Each point is reached from the start by the listed moves, each made once or not at all, plus a little noise. Is the number of moves made odd or even? Then give how often each move was made.

Moves:
(1): [ 5.5 -0.6 -4.4]
(2): [-1.3  3.8 -4.4]
(3): [1.9 1.8 3.2]
Start: [ 0.1  0.8 -0.9]
Points:
[ 0.3  0.6 -1.0] => even (0, 0, 0)
[ 0.5  6.5 -2.4] => even (0, 1, 1)

Moves:
(1): [ 5.5 -3.8 -1.1  1.5 -1.5 -1.8  1.3  2.0 -2.4]
(2): [ 1.9  2.9  1.9 -2.9 -2.5  0.4  3.4 -0.4 -3.9]
(3): [-0.7  0.1  5.6  2.3 -0.3  3.0  0.0 -0.9 -2.4]
(4): [-1.2 -0.1 -3.2  2.7  0.4  0.3  3.3  0.9 -0.6]
(5): [ 2.1 -1.1  1.5  0.4  4.7  2.3 -1.8  3.5  0.8]
(6): [-0.6  2.1 -4.0 -0.1 -2.2  3.8 -4.2  0.5  4.5]
Start: [ 0.4  3.0  0.8  0.4  0.3 -1.8 -1.6  1.6 -0.7]
Points:
[ 1.6  6.0  8.1 -0.5 -2.6  1.6  1.9  0.3 -7.1] => even (0, 1, 1, 0, 0, 0)
[ 2.6  1.8  2.3  0.9  5.0  0.3 -3.4  5.0  0.2] => odd (0, 0, 0, 0, 1, 0)
[ 7.3  4.0 -2.3 -1.1 -5.8  0.6 -1.3  3.5 -2.5] => odd (1, 1, 0, 0, 0, 1)
[-1.4  4.9 -6.5  3.0 -1.6  2.4 -2.5  3.0  3.3] => even (0, 0, 0, 1, 0, 1)

Moves:
(1): [ 1.9  1.2 -1.9  1.0  3.0 -0.9  0.8  3.4 -0.1  1.6  0.7  1.8  2.1]
(2): [ 3.7 -1.0  0.1 -1.7 -1.6 -2.2  0.9  1.1  1.9 -4.7 -0.6  0.7  3.5]
(3): [ 1.0 -2.2  1.2  3.9 -0.2  4.0  1.4  3.1  1.8 -0.8  0.5 -2.9  0.9]
(4): [ 1.0  1.2 -0.5  2.2  1.1  1.3 -2.6 -1.7  3.1 -0.6  2.0  1.9 -1.7]
(5): [ 2.0 -1.5 -3.3  0.6 -1.9  1.7  0.1 -2.6 -2.9 -4.5  0.1  2.5  1.8]
(6): [-3.1 -1.8  2.4  0.4  1.6  3.1 -1.7 -1.1  1.7  1.3 -3.0  3.1 -2.0]
(7): [ 1.1 -1.8 -1.3 -4.2  2.0 -1.4 -0.9  2.0 -3.6  0.2  3.1 -0.8 -2.5]
(8): [ 2.0  1.8 -0.7  0.8 -1.1  3.1 -0.2 -1.3  1.1  0.5 -3.4 -2.6  1.1]
(9): [-0.8  1.2 -1.6 -0.9  0.9  1.3 -0.6  0.7  1.0 -2.9  2.0  0.3 -1.3]
(10): [ 1.3 -1.2  3.4  1.6  4.1  0.8  2.7 -0.2  2.2  1.3  3.2 -0.9 -1.0]
(11): [ 0.4 -1.8 -5.3 -3.0 -1.0 -1.8 -1.2 -3.1 -0.2 -0.6  1.3  3.5  0.2]
Start: [-0.4  0.1  0.6  0.5 -2.9 -1.9  0.0  2.1 -0.5  3.6  1.3  0.4 -1.6]
Points:
[ 5.0 -6.1  1.8  2.6 -1.1  5.2  2.0  0.7  7.8  0.6 -0.6  1.3  1.4] => even (0, 1, 1, 0, 0, 1, 0, 1, 0, 1, 1)
[ 4.8 -3.0 -9.4 -4.2 -6.6 -2.6 -0.7 -1.7 -0.7 -9.3  4.1  7.0  2.3] => even (0, 1, 0, 0, 1, 0, 0, 0, 1, 0, 1)
[ 3.4 -2.8  1.0 -4.4 -2.0  0.7 -1.7  2.9  0.6  0.6 -2.3  0.7 -1.2] => even (0, 1, 0, 0, 0, 1, 1, 1, 0, 0, 0)
[ 3.4 -2.1 -6.0 -4.9  6.0 -3.9  0.7  5.3 -1.6  2.9 11.6  4.1 -4.3] => odd (1, 0, 0, 0, 0, 0, 1, 0, 1, 1, 1)
[ 0.0 -3.0  0.7  0.5  0.7  3.3 -0.4 -3.7  4.1  5.9 -0.8  3.5 -3.4] => even (0, 0, 0, 0, 0, 1, 0, 1, 0, 1, 1)
[-0.4 -5.2 -3.9 -0.4  0.7  3.2 -0.6 -4.3  0.9 -1.8  5.2  8.9 -3.9] => odd (0, 0, 0, 0, 1, 1, 0, 0, 1, 1, 1)
[ 5.3  1.4 -8.3  4.6 -0.2  5.3 -2.4  3.4  6.2  0.8  4.6  2.4 -0.1] => even (1, 0, 1, 1, 0, 0, 0, 1, 1, 0, 1)
